Each point is reached from the start by the listed moves, each made 0, 1 or 2 times, or once backwards (-1), plus a little noise. Is the number of moves made odd or even? Then give how often each move was made.

Moves:
(1): [ 30  10 -11]
(2): [-9 30  1]
Start: [ -4  11 -11]
Points:
[-13  43 -10] => odd (0, 1)
[ 44  60 -33] => odd (2, 1)
[ 34  -9 -22] => even (1, -1)
[-25 -31  -2] => even (-1, -1)

Moves:
(1): [16  2  1  0  0  4  1 -2]
(2): [-2 15  2  0  2 -3  4 -1]
(3): [-3 -2 16  1  2  0  2  3]
(4): [ 0  1  0 13  0  3  1  0]
(5): [-1 -3 -2  3 23 -2  5 -3]
(6): [-3  3  0 -4  2 19  2  0]
Start: [ 2  4 -6  9 -4 17 -8  4]
Points:
[-17  22  -3  34 -25  18 -10   8] => odd (-1, 1, 0, 2, -1, 0)
[-12   1 -26  24  17  14  -5  -1] => even (-1, 0, -1, 1, 1, 0)
[ 6 -5 -6  2 17 -6 -6  2] => odd (0, 0, 0, -1, 1, -1)
[  1 -11 -30  36  41  42  -2  -3] => odd (0, -1, -1, 2, 2, 1)
[ 31  -6  -8 -10  23  60  -1  -2] => odd (2, -1, 0, -1, 1, 2)
[-12  16  25   6  30  48  10   6] => even (0, 1, 2, 0, 1, 2)

Moves:
(1): [11 -1  1 -1 -1  3  3  2 -1 -1  0 -2]
(2): [ 0 11  2  2  1  1  1 -1  1  1  0  0]
(3): [ 0 -3 17 -1 -1  0 -3 -7 -2  0 -5  2]
(4): [ 1 -2  1 14  4 -1 -2  1  0 -4 -2  0]
(5): [ 2 -1 -1 -5 16  2  1  2  7  0 -2  4]
(6): [-3 -1  1  2  0 15 -1 -1  3 -1  4  2]
(7): [-4 -2  2  0  0 -2 14  1  3  0 -3  0]
(8): [-3  0  5 -1 -2  1 -2 16 -1  3 -4  1]
(9): [ 3 -2  1  1 -6 -3 -2  0 15 -1 -2  1]
(10): [ 4 -2 -2  3  0  1 -1 -2 -1 15 -2  1]
(11): [ 0 -1  4  1  3 -2  3  3  1  2 12  2]
Start: [ 1 -1  0 -4 -5 -6  7  3  5  0 -1  3]
Points:
[ 5 -3 28 15  2  8 36 -1 13 10 -1  8] => odd (1, 1, 1, 1, 0, 1, 2, 0, 0, 1, 1)
[ 27 -10 -10 -19  18  16  32  32  39  33   4  11] => odd (2, 0, -1, -1, 2, 1, 1, 1, 1, 2, 1)
[ 18 -22  16   5 -33  18  10  25  32   0  25   5] => odd (2, -1, 0, 0, -1, 2, 0, 1, 2, 0, 2)
[-13 -19  47 -12   0 -10  21  13  -9  -8  10  10] => odd (0, -1, 2, 0, 0, 0, 1, 1, -1, -1, 2)
[-11  15  -3 -19  16   5  22  26  60   9   7  17] => odd (-1, 2, -1, -1, 2, 1, 1, 1, 2, 0, 1)
[ 14  -5  -6  -6 -30  33  25  38   6  34   0   1] => even (2, 0, -1, -1, -1, 2, 1, 2, 0, 2, 0)

Moves:
(1): [19 -2  3  1 -1  3  0 -2  0 -2  1  2  6  0  1  1  2  1 -4  0  2]
(2): [ 1 14 -1  0  3  1  3  2  1  0  1  5  2  0  3 -2  5 -3  0  1  2]
(3): [ 0  1 14  0  2 -1 -1 -2  3 -3  0  1 -3 -2 -1 -2  1 -3 -1  2 -1]
(4): [ 0 -1 -1 19 -2  2 -3 -1 -2 -2  1  0 -1  0  0  4  2 -1  1  0 -4]
(5): [ 1 -5 -3 -1 15 -2 -1  1 -1 -3  3  1  2  4  1  0  1 -3 -1  2 -2]
(6): [-1  0  1 -1  2 21 -1  1  0  3  1  0  2 -2  4  3 -2  2  3  2  0]
(7): [ 0 -1  0  1  2  1 18 -4  0  1  1  1 -3 -3  3 -2  1  3  1  3 -3]
(8): [ 2 -2  2  1 -1 -1  1 14  1 -1  1  2  1  0 -1  1  0 -3  3 -2 -5]
(9): [-1  0 -4  3  0  0  0 -4 20  0  2 -2 -2  3  2 -3  2  1  3 -5  2]
(10): [ 1 -1  3  1  4  0 -1  0  0 13  0  2  0 -1  0 -3  3  2 -1 -1 -1]
(11): [-1 -1  2 -1 -3  0  1  0 -1  0 17  0  0 -3 -1 -2  2  1 -2  0  0]
(12): [-2 -4 -1  2 -3  2 -1 -1  1 -2  0 13  0  0  0 -1 -2 -1 -2  2 -2]
(13): [-5 -2  3  3  0 -3  5 -1  2 -1  1 -3 21  2  0 -5 -1  0 -1  2 -1]
(14): [ 2  1  3 -1 -3  3  0  0 -2  0  1  2  0 16  0 -2  1 -1  0 -2 -1]
(15): [-1 -1  1  3 -4 -3 -2  1 -3  0  2  1 -1 -3 19  4 -1 -4  0 -4  3]
(16): [-2  3  2 -3  1 -6  0 -1  2  1  1  1  4  1 -2 17  3  0 -1  2 -1]
(17): [-1 -3 -1  1 -3  1 -1  0 -1 -4 -1  0  1 -2  1 -2 16  3  1  1  0]
(18): [ 2  2  3  0  3 -1 -1  3  1 -1  0  2 -1  2  2 -1 -2 15  1  1 -2]
(19): [ 4 -2 -2 -3  0 -3 -4 -2 -3  2  3  2  1  1 -2  0 -2 -1 15  5  2]
(20): [ 0 -1 -2  1 -4  0 -3  3  4  0 -1 -5 -2  4  3  1 -1  0 -6 18  2]
Start: [ -2   4 -11 -14   6  10   3 -12  -2  -1  -4   2  -6   0  10   6  -1  -1
   2  -2   4]
Points:
[ 32 -35  10  15  23  33 -22 -13  15 -17  23  31   4 -18  24   2 -18 -36
  -3 -22   2] => odd (2, -1, 2, 1, 2, 1, -1, 1, 1, 0, 1, 2, 0, -1, 1, -1, -1, -1, 0, -1)
[ 24  27   3  21   4  52  32 -27  33  13   7   1  45 -11  50  -6  32   8
  15 -22  10] => even (2, 2, 0, 1, -1, 2, 1, 0, 2, 1, 0, -1, 2, 0, 1, 0, 1, 0, 0, -1)
[ 27  33   5  17  -2 -27  -2  -4  16 -15  30   6  -1  26  29  44   2 -10
  28  18   5] => odd (1, 2, 1, 2, 0, -1, 0, 1, 1, -1, 1, -1, 0, 1, 1, 2, -1, 1, 2, 1)
[ 16  -7  21   9  12  -1   6 -38  46  12  -8  43  14  21   8  18  25  14
  29  14  -6] => even (1, 0, 2, 1, 0, 0, 1, 0, 2, 2, -1, 2, 1, 1, 0, 2, 1, 1, 2, 0)
[ 29   1   4 -43  42 -15  -6  11  -3  19  28  14  -4 -21  22  38  36 -30
  30   7   8] => odd (1, 1, 1, -1, 2, 0, 0, 2, 0, 2, 1, -1, -1, -1, 1, 2, 1, -1, 2, 0)
[  4  16  -5  34   2  60  36 -25  15  17  37  27  -2 -24  49  19  59  -1
 -10   0  -5] => odd (1, 2, 0, 2, 0, 2, 2, 0, 1, 2, 2, 1, 0, 0, 1, 1, 2, -1, -1, 0)
[ 36  41  28   5  11  59  20 -42  46  -2 -11  22  17  34  12   5  11  33
  24  13   5] => odd (2, 2, 2, 1, -1, 2, 1, -1, 2, 0, -1, 0, 1, 2, -1, 1, 0, 2, 1, 0)
